Each row is a point. Two turns around zero, p and q, are shown by what they do to some points. Where does a point land after both, in the order given? Backwards means that the second turn is done in reverse. Each puzzle has new turns, and all numbers are rounded.

Turn p:
-0.14 -0.39 +0.00 -> +0.38 -0.16 +0.07
+0.25 +0.01 -0.21 -> +0.04 +0.32 -0.06
+0.02 +0.66 -0.32 -> -0.50 +0.22 -0.49
+0.02 -0.32 +0.06 -> +0.27 -0.04 +0.17
-0.15 +0.04 +0.47 -> -0.19 -0.34 +0.30
Turn q:
+0.18 -0.02 -0.01 -> -0.13 -0.13 -0.01
-0.09 -0.63 +0.06 -> -0.44 +0.46 +0.01
-0.06 +0.47 -0.60 -> +0.44 -0.27 -0.56
+0.27 +0.03 +0.06 -> -0.15 -0.23 +0.06
-0.28 +0.24 +0.14 -> +0.35 +0.08 +0.16
-0.02 -0.09 +0.35 -> -0.08 +0.09 +0.34
Where do these land?
p, then q: -0.32 -0.25 -0.26 -> -0.35 -0.17 -0.29
p, then q: -0.20 +0.09 +0.28 -> -0.14 +0.32 +0.08
q, then p: +0.27 +0.17 -0.23 -> +0.38 +0.05 -0.07
q, then p: +0.41 +0.29 -0.26 -> +0.56 +0.06 -0.02
q, then p: -0.17 -0.28 +0.47 -> -0.45 -0.30 +0.19

Turn p:
-0.43 -0.12 +0.42 -0.11 +0.32 +0.20 -> -0.04 +0.45 -0.11 +0.04 +0.35 -0.44
-0.03 -0.11 +0.39 -0.12 -0.13 +0.04 -> -0.16 +0.29 +0.04 +0.25 +0.16 +0.06
+0.40 +0.17 +0.17 +0.12 +0.47 -0.43 -> +0.32 +0.05 -0.39 +0.33 -0.51 -0.10
+0.22 -0.23 -0.17 +0.56 -0.16 -0.29 -> +0.30 -0.56 -0.06 +0.32 +0.07 +0.20
+0.16 -0.12 -0.25 -0.15 -0.10 -0.33 -> +0.30 -0.04 +0.19 -0.03 -0.19 +0.28
-0.20 -0.04 -0.30 -0.12 -0.26 +0.75 -> -0.47 -0.11 +0.06 -0.60 +0.41 +0.10
-0.12 +0.44 -0.26 -0.19 -0.13 +0.06 -> -0.24 -0.08 +0.28 -0.31 -0.29 -0.12
Turn q:
+0.30 +0.26 +0.30 -0.20 +0.36 +0.27 -> +0.06 +0.50 -0.41 -0.20 -0.04 +0.14
-0.46 +0.24 +0.16 +0.06 +0.02 -0.19 -> -0.41 -0.03 +0.28 -0.18 -0.02 +0.23
+0.32 -0.58 +0.37 +0.20 +0.29 +0.10 -> +0.35 +0.50 +0.06 +0.35 +0.46 -0.06
+0.11 +0.12 -0.10 -0.12 -0.07 -0.32 -> +0.03 -0.25 -0.07 -0.26 +0.14 -0.03
-0.02 -0.07 -0.45 +0.04 -0.21 -0.22 -> +0.04 -0.45 +0.10 -0.01 -0.04 -0.30
+0.06 -0.44 +0.04 +0.22 +0.44 +0.19 -> +0.04 +0.47 +0.10 +0.31 +0.21 -0.32
+0.18 +0.20 -0.37 +0.23 -0.61 +0.26 -> +0.42 -0.40 +0.08 +0.06 -0.60 -0.02
-0.49 +0.26 +0.05 -0.43 -0.21 -0.08 -> -0.53 -0.33 -0.14 -0.05 -0.11 +0.35
Where do these land?
p, then q backwards: +0.42 +0.01 -0.46 -0.20 -0.30 -0.58 -> -0.01 +0.34 +0.23 +0.37 -0.71 +0.21
q, then p backwards: +0.01 -0.04 -0.14 -0.10 -0.14 +0.24 -> +0.18 +0.13 +0.08 +0.15 +0.10 -0.15
p, then q: -0.32 -0.02 -0.15 -0.22 +0.11 +0.22 -> -0.23 -0.02 -0.29 -0.22 +0.19 +0.11
q, then p: -0.26 -0.02 +0.22 -0.23 -0.47 -0.07 -> -0.10 -0.06 -0.23 -0.15 +0.55 +0.03
p, then q: -0.27 +0.31 +0.19 -0.27 -0.01 +0.32 -> -0.48 -0.16 +0.08 -0.25 +0.04 +0.24
p, then q: +0.81 -0.03 +0.06 +0.33 +0.71 +0.05 -> +0.32 -0.61 -0.05 +0.16 -0.46 -0.75
p, then q: -0.09 -0.08 +0.19 +0.16 +0.07 +0.25 -> -0.22 +0.04 +0.09 -0.11 +0.06 -0.27
q, then p: +0.09 +0.22 +0.06 +0.44 -0.25 -0.25 -> -0.21 +0.43 -0.15 +0.20 +0.02 +0.29
q, then p: -0.39 -0.35 +0.04 +0.08 +0.28 -0.18 -> +0.13 +0.08 -0.06 +0.22 +0.06 -0.56

Turn p:
+0.02 -0.44 -0.25 -0.36 -0.19 -0.34 -0.31 -0.19 -> +0.33 +0.32 -0.04 -0.01 -0.45 +0.40 -0.30 +0.05
+0.30 +0.06 +0.15 +0.18 -0.58 -0.02 +0.16 +0.05 -> -0.09 -0.48 -0.13 -0.14 -0.35 -0.06 +0.11 +0.31
-0.17 -0.18 -0.39 +0.02 -0.31 +0.21 +0.20 -0.09 -> -0.03 +0.04 +0.09 +0.04 -0.16 +0.41 +0.43 +0.12
-0.23 +0.06 +0.04 +0.52 +0.08 -0.23 -0.33 +0.23 -> +0.34 -0.04 +0.21 +0.01 -0.14 -0.48 +0.16 -0.33
-0.10 +0.69 -0.40 +0.45 -0.26 +0.12 +0.05 -0.30 -> -0.56 +0.05 +0.27 +0.33 -0.36 -0.35 +0.52 +0.07
+0.35 +0.04 -0.23 -0.01 +0.59 -0.18 +0.11 +0.44 -> +0.34 +0.29 -0.03 +0.10 +0.51 -0.37 -0.08 +0.39
+0.26 +0.00 +0.03 -0.14 -0.18 +0.36 +0.13 +0.19 -> -0.15 -0.20 +0.08 -0.27 +0.15 +0.15 +0.03 +0.34
-0.67 +0.06 +0.48 -0.18 -0.12 -0.01 +0.09 +0.38 -> +0.15 -0.61 +0.29 +0.22 +0.25 +0.21 -0.15 -0.47
+0.17 +0.26 +0.03 +0.22 +0.48 +0.06 +0.13 -0.03 -> -0.17 +0.18 -0.15 +0.05 +0.36 -0.42 +0.08 +0.01
-0.24 -0.33 +0.50 -0.41 +0.39 -0.05 +0.05 -0.36 -> -0.04 +0.11 -0.42 -0.01 +0.29 +0.35 -0.45 -0.53
+0.31 -0.22 +0.04 -0.31 +0.10 +0.07 -0.28 -0.32 -> -0.12 +0.35 -0.17 -0.32 -0.10 +0.17 -0.36 +0.04
Turn q:
+0.20 +0.41 +0.03 -0.08 +0.35 -0.03 -0.08 +0.02 -> +0.27 +0.22 -0.10 -0.13 -0.17 -0.29 -0.30 +0.03
+0.32 -0.53 -0.14 -0.26 -0.13 +0.10 +0.05 +0.12 -> +0.31 -0.20 +0.27 +0.30 +0.04 +0.07 +0.45 +0.02
+0.11 -0.24 +0.10 +0.09 -0.41 -0.03 +0.16 +0.21 -> -0.09 +0.00 +0.21 +0.16 +0.42 +0.06 +0.25 -0.05
-0.09 -0.15 +0.06 -0.28 -0.32 +0.50 +0.47 -0.12 -> -0.22 -0.58 +0.18 +0.46 +0.15 -0.21 -0.03 +0.04
+0.36 -0.26 +0.02 +0.43 -0.01 -0.02 +0.11 +0.03 -> +0.14 -0.04 -0.11 -0.24 +0.34 -0.11 +0.42 +0.03
+0.02 -0.27 -0.27 +0.31 +0.07 +0.06 +0.10 +0.49 -> -0.03 +0.06 +0.08 -0.12 +0.04 -0.12 +0.48 -0.48
-0.60 +0.46 +0.31 -0.27 +0.45 -0.56 -0.08 -0.45 -> -0.41 +0.48 -0.42 +0.02 -0.57 +0.11 -0.54 +0.51
-0.06 +0.62 -0.16 +0.00 +0.11 -0.47 -0.31 -0.05 -> +0.15 +0.52 -0.33 -0.13 -0.12 +0.20 -0.50 -0.12
-0.35 +0.33 +0.40 -0.18 +0.15 +0.02 -0.39 -0.14 -> -0.21 +0.14 +0.19 -0.23 -0.31 +0.10 -0.53 +0.29
+0.10 -0.37 -0.35 +0.25 -0.26 +0.43 -0.01 -0.11 -> +0.10 -0.60 +0.01 -0.09 +0.19 +0.17 +0.30 -0.25
Where do these land?
q, then p backwards: -0.68 -0.02 -0.01 +0.28 -0.38 -0.28 +0.33 +0.38 -> -0.32 +0.38 +0.03 -0.12 +0.28 +0.47 +0.15 -0.66
p, then q: +0.28 +0.15 -0.19 +0.09 +0.50 -0.13 +0.04 -0.07 -> +0.06 +0.47 -0.30 -0.10 -0.09 -0.08 -0.18 -0.23
q, then p: +0.37 +0.22 +0.37 -0.06 -0.30 +0.27 +0.17 -0.16 -> +0.47 +0.19 -0.06 -0.15 +0.23 -0.33 -0.28 -0.12
q, then p backwards: +0.11 -0.04 +0.21 +0.14 +0.00 +0.31 -0.19 +0.08 -> +0.06 +0.03 +0.10 +0.05 -0.07 +0.24 -0.21 +0.30
q, then p: +0.06 -0.62 +0.24 +0.09 -0.46 +0.08 +0.25 -0.18 -> +0.32 -0.13 -0.24 -0.03 +0.66 +0.07 +0.33 -0.19
q, then p: +0.11 +0.09 -0.06 -0.57 +0.45 -0.22 -0.30 +0.20 -> -0.27 -0.46 +0.09 -0.16 -0.43 -0.32 -0.09 +0.34
p, then q backwards: -0.12 +0.15 +0.12 +0.22 +0.09 +0.08 +0.13 -0.46 -> -0.33 -0.02 -0.20 +0.20 +0.06 -0.10 +0.34 +0.15
q, then p: -0.49 -0.27 -0.71 -0.23 +0.13 +0.00 +0.12 +0.25 -> -0.38 -0.14 -0.28 +0.00 -0.51 +0.28 +0.60 -0.14
q, then p: +0.37 +0.34 +0.03 +0.04 -0.04 -0.10 -0.57 -0.04 -> -0.26 +0.17 +0.17 -0.34 +0.09 -0.14 -0.48 +0.31
